Each row of a before or after table is a point. One or more steps were done to the points. Then noise was added and the rows were shuffled. The steps act on columns, c1 being the first. What was done? A step turns or swaps two columns, mirrors them in a line or flattens them onto one, adds a multiple of one to another, or multiplies or shifts one. Angles are multiples of 10 degrees, from the lower column toward the higher: turns from -170 to 170, lines from 10 to 170 but not 90. Use the fewest steps. Two steps may share a column if one is a turn and the other turns, adds or multiplies; they go together, in the order done. Otherwise the lowest column goes first.
In the rows, zero is written as 128.

Before:
[[149 115 106]
 [106 176 102]
 [130 130 105]
 [126  43  55]
 [ 69  63  60]
 [134 173 133]
 [120  75  29]
 [124 159 121]
 [128 172 119]
 [148 155 115]
 [121 115  99]
 [126 155 143]]
After:
[[131 113 117]
 [131  74  89]
 [157 154 124]
 [136 154 132]
 [158 118 120]
 [117 175 117]
 [139 172 126]
 [144 173 130]
 [136  41  98]
 [133 159 125]
 [140 131 118]
 [ 79  63 102]]
Steps: shift c1 by 10; multiply c3 by 0.4

Before:
[[129  89 204 139 116 135]
 [146  88 165 122  91 116]
 [185 138 174  87 154 170]
 [112 154 156 107 166 112]
 [106 178 161 108 159 151]
 [ 99 126 133 180 174 150]
 [170 120 107 149 129  93]
 [192 132 188 177 106  98]
 [187 180 146 133 116 119]
 [ 96 138 106  97 189 113]
 [162 161 111 149 140 152]]
After:
[[ 83  46 113 132 188 106]
 [139 145 117 144  91 167]
 [146  99 170 196 153 174]
 [141  58 149  69 174 133]
 [176 198 120 163 116 147]
 [166 142 152 134 143 110]
 [ 99 131 151 130 159 161]
 [208 165  99 133 105 187]
 [102  97 111 135 166 155]
 [135 107 136 118 116 204]
 [174 118  94 140 129 108]]
Steps: mirror c1 and c4 in the line at 20 degrees; add -1.5 times c5 to c2; swap c3 and c6

Before:
[[111 113 174  95 147 158 109 111 155]
 [ 98  83 169 165  91 142 142 179 133]
 [ 99  55  88 161  76 153 138  74  88]
 [144  55 169 138  78 144  72 107  50]
 [154 142 190 135 124 161 134 104 132]
 [131 126  89 113  57 133  67  89 101]
 [191 110 145 107 103 165 122 144 128]
 [192 143 151 110 139  72 162 111 149]
 [147 144 116 144 177  88 161 114 100]
 [165  92 172 183 129 121 110 171 163]]
After, 10 rows:
[[ 90 109 146 108 103 162 122 143 175]
 [115 108 177  96 146 163 132 117  95]
 [178  55  91 161  78 154 137  76 133]
 [137 142 118 149 176  87 131 106 160]
 [177  54 166 139  75 144 129 118 188]
 [107 141 187 136 124 157 133 108 146]
 [142  81 170 163  95 142 120 178 106]
 [145 124  93 116  60 132 135 103 146]
 [ 74  89 172 187 128 120 123 171 136]
 [ 75 145 151 109 141  76 131 106 163]]
Steps: turn c1 and c9 by 130 degrees; flatten c7 and c8 onto the line at 100 degrees

Before:
[[149 114 166 129 113 104 107 163 136 116 171  51 119 147]
 [165 125 150 112  97  96  63 177 114 100 109  85 133 145]
 [160 105 120 116 100  56 147 148 119 102 113  99 112 118]
 [190 184 176 103 182  63 126 154 138  91  82 120 114 155]
 [ 86 139 117 150  74 122 149 160 142 127 190 162 163 137]
 [127 218  90  70 152  71 185 126 159  60  75 138 123 191]
 [141 119 117 115  89 107 109 149 183 160 185 117 156 131]
 [171 131 140 113 130 108 104 168 139  82 135  72 144  91]
 [116 171  98 157 116 113 101 127 140 160 183 110 143 130]
 [153 149 133 135  75 133 130 107 141 120 159 120 148 141]
 [101 181  62 138 177 152 176 103 165 124 123 190 163 212]
 [ 89 112 155 134 107 124  84 115 155 129 157 121 140 121]]
After, 12 rows:
[[127 218  85  71 122  70 202 126 158  59  75 154 123 191]
 [150 115 149 129 105 104 101 162 136 115 172  39 119 146]
 [139 119 111 115  35 107 103 149 183 160 187 122 155 131]
 [164 126 140 112 112  96  44 178 114 101 108  77 133 145]
 [152 148 132 135  62 133 131 105 140 120 159 119 148 141]
 [ 86 140 125 151  61 121 156 160 142 127 189 164 163 137]
 [100 181  70 138 140 152 190 103 165 123 124 216 163 213]
 [ 90 112 158 134  79 124  71 115 155 129 158 110 139 121]
 [116 171  86 157 104 113  93 126 140 161 182 124 143 130]
 [171 131 124 112 119 108  97 168 139  82 135  71 145  90]
 [190 184 184 104 172  64 127 153 138  91  82  98 113 154]
 [160 105 108 117 109  57 152 148 119 103 113 104 111 118]]
Steps: multiply c3 by 1.3; turn c3 and c12 by -20 degrees; add -1 times c9 to c5; multiply c7 by 1.3

Before, 14 rows:
[[100 164 195 135 168 164 112 100 176 121 174 133  85 106 127  85 100 108
  187 185]
 [123 189 146 125  64 185 119 110 114 154 129 169  88 137 137 111  61  82
   74 147]
 [132 163  86 165 154 123  84 126 169 111  86 152  82 108 136 184 139 183
  134 201]
 [172 118 137  71  95 123  85 106 222 204 140 187  95 108 123  94 147 134
  131 123]
 [122 131  82 170  89 117 169 114 163  93 176 132 158 119 119 150 156 132
  141 122]
 [187 110  95 138  70 192  98 121 142 145 176  88 175 110 113 139 136 130
   95 181]
 [ 78 107 166 141  67 119 104  60 130 105 175 134 130 117 121 131 169 146
  103 100]
 [ 96 136 132 103  88 176  93 132 117 123 102  72 179 169 142 120 111 116
  130 180]
 [121 108 182 134  59 194  81 103 137 169 149 141 168  97 104 166  78 157
  164 125]
 [184 108  97 167 165 174 119 175 141 170 143  93 113 202 123 160  61 152
  130 140]
 [179  93 103 144  69 189  80 170 136  96 102 123  88 145  71  87 104 143
  148 161]
 [106  93 103 156 113 107  76 113 142 144 156  75 177 174 162  84  74 115
   92 102]
 [183 129 136 115 167 120  92 105 215 179 129 128 127 148 115 145 105  74
  135 141]
 [135 189 102 163 170  95 128 159 147 130 101 137  89 106 143 141 149  89
   78 112]]
After (14 x 20):
[[154  94  93 145 122 191  51 170 154  95 134 122  68 146 173  87 104 144
  149 161]
 [151 117 129  70 125 125 111 106 165 205  41 189  74 111 172  95 148 136
  131 124]
 [176 131 144 117 130 122 100 106 168 178  51 129 101 150 166 144 102  76
  134 140]
 [126 134 124 102 126 176 128 129 147 122 148  71 190 168 168 120 110 113
  129 178]
 [ 82 166 203 133 139 166 101  99 110 122  62 130 104 106 199  84  98 108
  188 187]
 [140 133  74 169 121 118 128 115 104  92  72 130 156 118 101 151 158 133
  141 125]
 [142 107 170 134 136 194  78 105 114 168 111 141 165  95 197 165  78 157
  164 125]
 [202 111  87 141 121 191 116 120  94 148  92  87 140 111 119 138 136 134
   95 181]
 [109 165  90 166 124 124 118 127 184 112 115 151  87 110 177 187 136 183
  133 202]
 [114 186 110 161 123  97 161 159 163 130 123 137  92 107  87 138 150  89
   79 113]
 [ 87 107 154 141 133 121 120  60  90 106 101 133 155 119 127 131 170 148
  103  99]
 [102 188 133 125 132 187 151 109 121 151 139 167  97 136  90 109  60  80
   73 145]
 [133  90 102 159 124 104 156 112 112 144 100  74 187 173 154  85  72 114
   94 101]
 [169 108 107 168 122 173 120 174 122 169 110  94  88 203 139 159  61 153
  129 140]]
Steps: turn c1 and c13 by -30 degrees; flatten c3 and c5 onto the line at 10 degrees; add -1 times c19 to c7; turn c7 and c15 by -70 degrees; mirror c9 and c11 in the line at 150 degrees
